Every row gives one point. Each copy is the shape, with its points in the same order, stretched, turned, moved and blurred by noise. Is it also mirrored, or only turned?

Shape, 6 rows:
[[ -4  33]
 [-32  25]
 [ 31 -29]
 [-72  45]
 [-44 -18]
 [ 10 -31]]
Copy 1 (6 x 2):
[[ 11  22]
 [-20  33]
 [ -9 -37]
 [-44  65]
 [-57   1]
 [-23 -26]]
Copy 1 is: only turned
Copy 2, 6 rows:
[[-25  25]
 [-56  10]
 [ 12 -34]
 [-95   5]
 [-64 -43]
 [-22 -32]]
Copy 2 is: only turned
Copy 3:
[[-21  20]
 [-35   0]
 [ 29  -2]
 [-69  -6]
 [-24 -34]
 [ 16 -13]]
Copy 3 is: only turned

Shape:
[[ 15  73  18]
 [ -3  54  -4]
 [ -4  -7   6]
 [ -3 -10  46]
 [ -1  -3   0]
 [  1  -4   0]
 [ 10 -14  -9]
 [ 33   8 -11]]
Copy 1:
[[ 95  41   2]
 [ 60  47  -4]
 [ 11 -11  -4]
 [ 37 -47 -10]
 [  7  -1  -1]
 [  9  -3   2]
 [ -6  -6  10]
 [ 20  10  29]]
Copy 1 is: mirrored
Copy 2:
[[ 23   6 -75]
 [ -2 -15 -57]
 [  3   4   4]
 [ 17  45   1]
 [  0   0   2]
 [  8  -1   2]
 [ 10  -9  13]
 [ 29 -20  -8]]
Copy 2 is: only turned

Shape, 10 rows:
[[  1  -6 -31  -8 -48  -1]
 [ -5  -9 -31  -4 -13  11]
 [ 23 -22  14 -13   2  12]
 [-12   3 -39 -29   0  11]
 [  2   4  26 -37  -7  15]
 [-16 -33   1 -11  -9   9]
 [-15  14  26 -30  -2   9]
 [-14  -1  -4 -30  -1  29]
 [  2  -7   8  95 -22  15]
 [ -4   2  24 -11   5 -12]]
Copy 1:
[[  0 -18 -30 -21 -11  26]
 [ -3  -7  -4 -12  14  22]
 [-26 -10  23   4 -11 -21]
 [-13   3   6 -34  28  31]
 [-33  16  27 -12 -19  11]
 [-19 -24  34   0  -5  22]
 [-20  25  34  -7 -11  20]
 [-33  11  22 -10   6  30]
 [ 51   1 -12  85  -3 -13]
 [  1   9  37  -6  -8  -1]]
Copy 1 is: mirrored
Copy 2, 10 rows:
[[ 13  16 -14 -31 -40  12]
 [-11  12 -16 -10 -24  -1]
 [  6  -7  -2   2  12   9]
 [-43  13 -16 -18 -16   5]
 [-20   0  -2 -35  31  -4]
 [-10 -13  -3  -5 -19   1]
 [-23   7   7 -30  24 -22]
 [-34  -6 -20 -24  13 -11]
 [ 64  10 -34  45 -37 -51]
 [ -6   5  11  -8   9 -14]]
Copy 2 is: mirrored
Copy 3 (10 x 6):
[[ 15  33 -44  21  -2  17]
 [-10   9 -44  -3  -5  18]
 [ 24 -15  19 -25  13   2]
 [-17  26 -46 -16 -23  13]
 [  4  15  42  -6  -6  13]
 [ 12 -20  -7  -6 -18  34]
 [-15  12  35   4 -19  10]
 [-21  12   3 -16 -12  32]
 [-39 -56 -28  35  60   9]
 [  5  -7  21   4 -16 -10]]
Copy 3 is: only turned
Copy 4 (10 x 6):
[[ 16 -20  -1 -14 -32   6]
 [  4 -18 -12  -6   2  11]
 [-26  -3  10  31   0 -26]
 [ 11 -20 -21 -22  18   0]
 [-25  19   1  -4  -8 -34]
 [-14  -2 -29  20 -13 -15]
 [-15  29  -9 -11   0 -25]
 [-26  -4 -20 -11   5 -18]
 [-15   9   6  40 -20  89]
 [  2  28   1  11   5  -9]]
Copy 4 is: only turned
